Rows are points. Any point is a mix of the corners, with weights that add up to 1. It lies inside the corners' shape when no weight is negative. Is each point inside? If not, which corners have a negative weight?

Corners:
(1): [-44 -16]
(2): [ 54 -29]
(3): [-26  69]
Points:
[ 47 -25] => inside
[-37  -7] => inside
[ 37 -34] => outside (3)
[18 31] => outside (1)
[-15 -16] => inside
[-12  47] => inside

Corners:
(1): [  7 -20  22  46 -15  -8 -34 -47 -19]
(2): [-20 -28 -35 -16 -40   9  27  13 -15]
(3): [ 79 -16  -7  89  77 -62 -85  75  40]
(4): [-36   9  15   7  30  27  -4  19   2]
(5): [-19 -14  50  93 -22  29  42  11  12]
(6): [ -7   2 -13 -45  -9 -77 -14  36  -5]
(7): [ 29 -99  42 -29 -11 -78  31   4  55]
(8): [-51  58 -63  40  34  17  38 -57 -59]
(9): [ -2  72 -16  60 -23  35 -43 -69 -14]
(10): [-65  19 -53  20  23 -17  15  -5  14]
Points:
[-44   5 -15  18  -9  16  28   2 -22] => outside (3, 7, 9)
[ 27 -36  39  49   4 -25 -16   2  39] => outside (2, 6, 8)
[-24  15 -24  32  12  -7   5 -26 -20] => inside
[-31   2 -40 -18 -30  -6  22 -25 -23] => outside (3, 4, 5)
[-13   7 -15  34  -6  -6  10  -7   3] => outside (1, 4)
[-10  23  -9  43  -4   6 -17 -14 -11] => outside (7)

Corners:
(1): [ 48  14 -10   1  34 -45 -26 -27  -3 -15 -65 -27  18  -7   3 -38  10  51
 -23   5]
(2): [ 28  55 -32   6  13  27  -3  25  14 -39  29  -6 -33  13  27  27  18  43
 -41 -38]
(3): [ 44 -10 -28  24 -10  -8  15 -16  44   0 -12  -6  41 -23 -73  22 -47 -32
  37 -27]
(4): [ 82 -35   5   0  56 -27 -14 -17  27  49  14 -20  -7 -20  -9  -7 -15  27
  52  35]
(5): [ 48 -47  21  59 -17  -7  47  47  33  21  26 -25  69  21 -46  -2 -35 -59
  65  -2]
(6): [ 20 -10 -80 -59   9 -14 -48 -28 -16 -14 -52  21 -21 -35  47 -12  55 118
  -4   3]
(7): [-28  53   5   0 -13  11  22 -21 -53  37  24  52  41   7   8  73 -32 -13
 -12  -8]
(8): [-23 -15 -45 -64  60  10 -23 -13  -8 -17 -41  48 -36 -17  52 -11 -12  93
 -82  -9]
(9): [ 45  39  -5  -1 -47 -20 -10  19  14 -22  -6 -25 -34 -24  39  36   5  43
 -28 -34]
(10): [ 25 -16   6  41 -27  -1  48 -16  33  45  18 -10 -28   9 -62  70  30 -85
  51  25]
(11): [ 32  25 -44 -21 -21 -31  18 -50   0 -31 -10   7 -70   5  32  52  52  98
 -33 -42]
(12): [ 31 -29 -49  18  24  -5  55 -18  76   9   9 -50 -31 -50 -19 -44  -7  -3
  59 -15]
(13): [  5  14  29   4 -20  50   8  -3 -32  11   2  27   9  23 -10  29 -10   5
  19 -13]
(14): [  2  94   3 -48  23   9  -5  -6  31 -47 -26  25 -16  44  89  76  15  67
 -18 -58]
(15): [ 94 -36 -27 -26  27  -6   1  -3  -2   0 -42  -3  17 -31   0 -33  11  34
 -19 -10]
(16): [-26  19  22  16  16 -10  28  10  62  39  46 -40  15 -15 -42  -3  22 -23
  17 -47]
(17): [ 30 -17 -26 -62  37 -56 -22 -42 -24 -38 -29  13 -15 -33  17 -21  17  40
  14   3]
(18): [-21  10 -29  24  10 -38  33 -12  33  81  26  35 -33  16 -75 -13  -2 -64
  78 -40]
(19): [-47  66  12  10  -3  -7  56  10   8  -8  18  73 -12  -6 -29  67   0  12
  27 -46]
(20): [   7   91  -37 -102   31  -25  -18   17    6  -50  -46  -50  -33   12
   49   13   16  121  -87  -31]
(21): [ 10  15 -10  10 -16   5  43 -31  64  45  41  50 -38  20 -52   2  -2 -36
  29  21]
Points:
[ 13  25 -18 -20  10  -6   5 -16  -9   0 -12  25  -7   8   7  32   4  31
 -10 -10] => outside (9, 12, 16)
[ 27  13  20  -9   4 -16  12  -8  13   2 -12   5 -10   9  -1  23  14  18
  -2   2] => outside (2, 3, 6, 7, 12, 18)
[ 29   4 -16  20  -4 -17  17 -19  35  10   5  12 -24   0 -23   9  11  -1
  46  -6] => outside (7, 8, 15, 16, 20)
[ 24   0 -27 -13  10 -15  13 -10  22   2  -3   8 -19 -10  -3  11   2  16
  10  -8] => outside (1, 13, 16)
[ 19  37 -15  -8   2  -8  12 -14  20   8   1   7 -21   2   1  28  13  25
   6 -24] => outside (5, 8, 17)
[ 14  25 -10   0   3  -3  10  -1  28   0  -2  -5 -13   3  -3  21   3  23
   8 -23] => outside (7, 15, 17)
[ 14  12 -10  -1   6  -5  15  -5  15  10   1  11  -4  -2 -14  13   0   3
  14 -11] => outside (11)
